Each row is a point. Any point is a mix of the corners, with weights that add up to 1. It lies inside the corners' shape when no weight is negative. Say inside or outside, and name the corners with a negative weight.

Corners:
(1): [ 5.1 -5.4 -4.8]
(2): [-6.8  5.1  5.8]
(3): [-0.7  6.6  3.2]
(4): [-0.1 -0.4 -6.6]
Points:
[-0.2 -0.2 -5.7] => inside
[-0.1 -0.2 -5.7] => inside
[-5.1  6.2  4.6] => outside (1)
[-1.8 -2.7 -1.7] => outside (3)
[-0.4  0.1 -2.4] => inside
[-0.7  5.8  2.6] => inside
[ 1.8  0.7 -0.9] => inside
[-0.2  0.2 -5.2] => inside
[-0.1  2.9 -1.0] => inside

Corners:
(1): [-3.3 -1.0  7.0  6.1 -7.8 -2.8 -0.5  4.4  2.8]
(2): [ 6.5  3.1 -3.5  2.3 -7.0  0.1 -2.4  4.2  4.3]
(3): [ 2.0 -6.7  0.3 -6.1 -5.7  0.8  1.3  2.0 -2.1]
(4): [ 0.7 -2.0 -1.3 -2.9 -6.2  4.8  5.1  5.3 -0.2]
(5): [ 2.6 -6.5 -0.6 -1.3 -4.1 -2.1  7.0 -0.9  1.9]
(6): [-4.2 -6.8 -7.6  3.1  2.6  5.2 -2.4  0.0  0.9]
(7): [-2.9 -2.2 -1.7  4.8  1.5 -2.9 -1.4  6.7  0.1]
(8): [-1.1 -1.8  1.3  4.7 12.9  3.3 -0.1 -2.1 -3.7]
(9): [ 4.3 -7.1 -1.5  0.0 -8.4  0.4  6.0 -0.5 -5.7]
(10): [-5.7  2.9 -2.7  4.0  6.1 -1.5 -1.2 -1.9 -1.7]
Points:
[ 0.4 -2.0 -0.3  1.8 -2.5  0.6  0.5  3.8  2.1] => outside (9, 10)
[-0.2 -2.7  0.9  0.7 -7.0 -0.8  1.9  1.9  0.9] => outside (7, 8)
[-1.7 -1.1 -0.8  4.3  0.2 -0.2  0.4  2.8  0.4] => outside (3)
[-0.6 -2.7 -1.6  2.9 -1.2 -1.3  0.4  4.0 -0.4] => inside

Corners:
(1): [ 4.2  0.5  2.5  0.8 -2.9 -7.7  0.7 -6.2 -6.3  4.2  7.0 -0.6  2.2  1.7]
(2): [ 1.1  7.2  5.4  4.4 -1.4  2.1  3.8  5.6 -3.1 -8.2 -2.5  3.5 -1.4 -4.6]
(3): [-4.4 -0.7 -1.8 -1.6  4.0 -3.7 -1.6 -1.5  0.9 -0.5  5.0 -8.5  5.0  3.1]
(4): [-2.6  0.9  1.3  6.4  3.5  4.5  3.0  4.6  3.0 -4.3 -1.0  4.3 -0.3  1.1]
(5): [ 3.1 -4.4 -0.2 -6.5  0.9 -7.6  2.7 -5.1  0.2  4.8  4.7  2.4 -4.0 -0.2]
(6): [-3.3  5.5 -1.1  2.9  3.6  6.4  2.6  4.8 -2.6 -4.7 -8.2  3.5 -1.9 -0.4]
(7): [-5.1  2.5 -0.9  4.2  2.9  3.2 -4.6 -1.2  8.3  0.8 -4.2 -4.4  4.6 -0.8]
(8): [ 2.3 -5.5  0.6 -1.7 -7.7 -5.8 -0.9 -0.7 -6.9  0.9  2.9  0.5 -3.3 -1.2]
(9): [-5.1  3.4 -3.8 -0.2  2.4  3.6 -4.6 -0.7  4.4  0.1  1.6 -1.7  0.1  2.5]
(10): [ -0.8   5.3   3.4   5.3   2.4   1.2  -2.0   4.6  -5.2 -10.2  -3.4   4.8
   4.0  -0.8]
(11): [-3.3  0.2 -1.3  1.9 10.5  4.4 -5.4 -4.7  6.3 -1.2  4.1 -8.4  2.5 -1.7]
(12): [ 8.8 -2.0 -2.6 -2.9 -4.9 -3.0  2.0  0.2 -2.4  4.8  1.5  3.5 -3.0 -2.6]
(13): [ 0.8 -2.3  3.0 -2.8  3.3  2.8 -1.6 -1.4  8.5  3.8  2.1 -6.6 -0.8  4.5]
(14): [-4.5  1.8  0.1  0.0  2.2 11.1  2.4  1.8  4.9 -2.4 -2.5  2.7  3.8  2.0]
(15): [ 0.8 -2.6  2.1 -1.2 -2.9 -5.2 -0.9  1.0 -5.8  6.6  4.4  4.4  0.7 -3.8]
Points:
[ 2.1 -1.8  1.5 -2.2 -0.4 -3.7 -0.8 -3.4 -0.5  2.9  4.6 -2.8  2.0 -0.7] => outside (4, 6, 9)
[-1.2 -0.1 -0.1  0.3  0.7 -0.7  0.0  0.3 -0.9 -0.7  1.0 -1.0  0.5  0.4] => inside
[-1.5 -3.5  0.8 -3.1  2.4 -5.0 -1.4 -5.6  5.1  5.5  6.9 -5.1 -1.3  2.0] => outside (6, 10, 12, 14)
[-2.6  1.6 -1.2  0.3  1.8  1.4 -1.5  0.1  1.1 -0.6  0.6 -1.1  0.6  0.8] => inside
